Each row of a before or after table is a point. The points were changed in one or more steps. Then noise was added and the rows were shuffled. The steps act on columns, c1 being the first. What was done? A step turns or swaps two columns, mirrors them in a line or flattens them onto one, adds a multiple of one to another, or multiplies or shifts one. Angles are multiples of 10 degrees, from the lower column toward the higher: turns from -170 to 170, lines from 10 to 170 but not 90. Use the fewest steps. Two steps may share a column if one is a turn and the other turns, adds or multiplies; they go together, in the order done. Otherwise the lowest column goes first.

Before (11 x 2)
[[-0.64 -0.13]
 [ 0.09 -0.12]
 [-0.07  0.59]
 [-0.03 -0.67]
 [-0.19 -0.14]
 [ 0.18  0.00]
 [-0.16 -0.33]
 [-0.26  0.87]
 [ 0.26  0.76]
 [ 0.08  0.73]
 [ 0.52  0.36]]
After (11 x 2)
[[-0.29 -0.35]
 [ 0.02 -0.31]
 [-0.02  0.54]
 [ 0.28  0.11]
 [-0.10  0.66]
 [ 0.11  0.53]
 [-0.11 -0.41]
 [-0.08  0.37]
 [ 0.06 -0.16]
 [-0.06 -0.52]
 [-0.06 -0.86]]
Steps: multiply c1 by 0.4; shift c2 by -0.20

Before (11 x 4)
[[ 0.23 -0.98  0.41 -0.44]
 [ 0.22 -0.27 -0.25  0.03]
 [ 0.62 -0.04  0.19  0.24]
 [ 0.06 -0.55 -0.38 -0.28]
 [-0.03  0.55  0.89 -0.39]
 [-0.29  0.06 -0.03 -0.83]
 [-0.12  0.19  0.52  0.25]
 [ 0.07 -0.44  0.12 -0.60]
 [-0.56 -0.47 -0.38 -0.54]
 [ 0.65  0.23 -0.10  0.50]
 [ 0.01 -0.80  0.23 -0.80]]
After (11 x 4)
[[ 0.21 -0.28 -0.26  0.08]
 [ 0.06 -1.00  0.44  0.06]
 [-0.16  0.55  0.89 -0.05]
 [-0.55  0.06 -0.03 -0.20]
 [-0.27 -0.81  0.21 -0.06]
 [ 0.64 -0.03  0.21  0.22]
 [-0.15 -0.43  0.11 -0.07]
 [ 0.76  0.24 -0.09  0.28]
 [-0.03  0.18  0.53  0.01]
 [-0.65 -0.47 -0.39 -0.23]
 [-0.05 -0.56 -0.40 -0.03]]
Steps: flatten c1 and c4 onto the line at 20 degrees

Before (8 x 6)
[[-0.41  0.22 -0.62  1.00  0.16  0.22]
 [ 0.09  0.44  0.35  0.75  0.19 -0.66]
 [-0.47 -0.26  0.03  0.80 -0.69 -0.25]
 [ 0.05  0.32 -0.47 -0.20 -0.69 -0.07]
 [-0.95  0.62 -0.79  0.40  0.26 -0.37]
 [-0.38  0.53  0.41 -0.05  0.34  0.26]
 [-0.08  0.49 -0.77 -0.22  0.18  0.25]
 [-0.09  0.71  0.37  0.98  0.17  0.49]]
After (8 x 6)
[[-0.22  0.85 -0.33  0.20 -0.25  0.17]
 [-0.20  0.17  0.71 -0.03 -0.34  0.44]
 [ 0.52  1.02 -0.28 -0.48 -0.13  0.82]
 [ 0.10  0.54 -0.18  0.48  0.60 -0.07]
 [ 0.71  0.10  0.63 -0.79  0.07 -0.17]
 [-0.16  0.57 -0.26 -0.97  0.21  0.42]
 [ 0.40 -0.19 -0.12 -0.49  0.96  0.44]
 [-0.43  0.27  0.73 -1.00  0.14  0.15]]
Steps: mirror c1 and c6 in the line at 130 degrees; turn c2 and c3 by 40 degrees; turn c4 and c5 by 160 degrees

Before (14 x 9)
[[-0.41  0.08  0.18 -0.30  0.04 -0.52  0.05 -0.13 -0.70]
 [-0.45  0.71 -0.66 -0.02 -0.72  0.81 -0.05 -0.67  0.27]
 [ 0.03 -0.11 -0.94 -0.44 -0.35  0.23  0.47  0.05 -0.09]
 [-0.46  0.16  0.01 -0.41  0.45 -0.57  0.43 -0.83 -0.02]
 [-0.17 -0.49 -0.13  0.40 -0.16 -0.51  0.53  0.57 -0.19]
 [-1.03  0.74 -0.35 -0.13  0.83  0.46 -0.32 -0.18  0.24]
 [-0.11  0.42 -0.25  0.33  0.27  1.17 -0.16 -0.85  0.45]
 [-0.12 -0.37  0.54 -0.35  0.04 -0.15  0.66  0.22  0.02]
 [-0.54  0.77 -0.22 -0.17  0.87 -0.12 -0.16 -0.36  0.42]
 [ 0.22  0.08 -0.86 -0.57 -0.67  0.22  0.06 -0.20  0.00]
 [ 0.12  0.25 -0.50 -0.25  0.22  0.31 -0.08 -0.47  0.02]
 [-0.50  0.54 -0.45 -0.44  0.95 -0.26  0.28 -0.64 -0.33]
 [-0.13 -0.87  0.09 -0.43  0.30 -0.35  0.04 -0.98  0.14]
 [ 0.21  0.04 -0.41 -0.20 -0.30 -0.30  0.18  0.03 -0.02]]
After (14 x 9)
[[-0.14  0.04  0.53 -0.52  0.04  0.06  0.66  0.25  0.00]
 [-0.39 -0.23  0.20 -0.15  0.05  0.53  0.06  0.06 -0.70]
 [-0.49 -0.68 -0.44  0.00  0.96  0.47  0.27 -0.52 -0.33]
 [-0.45 -0.53 -0.68  0.46 -0.72 -0.52 -0.05 -0.90  0.26]
 [-0.55 -0.70 -0.20  0.37  0.87  0.26 -0.15 -0.30  0.39]
 [ 0.02 -0.22 -0.93 -0.41 -0.34 -0.25  0.49 -0.03 -0.08]
 [-0.12  0.42  0.10 -0.89  0.28  0.67  0.03 -0.80  0.14]
 [-1.06 -0.66 -0.36  0.38  0.83 -0.37 -0.31 -0.33  0.24]
 [-0.12 -0.12 -0.25  0.53  0.29 -0.83 -0.14 -1.20  0.45]
 [ 0.21 -0.14 -0.41 -0.12 -0.29  0.28  0.17  0.14 -0.03]
 [-0.47 -0.40  0.01 -0.22  0.44  0.80  0.46 -0.59  0.00]
 [ 0.13 -0.35 -0.51 -0.03  0.27 -0.12 -0.10 -0.54  0.04]
 [ 0.21 -0.42 -0.88 -0.37 -0.65 -0.15  0.06 -0.25  0.02]
 [-0.15  0.63 -0.14 -0.01 -0.16  0.30  0.54  0.69 -0.19]]
Steps: mirror c2 and c4 in the line at 70 degrees; mirror c6 and c8 in the line at 100 degrees
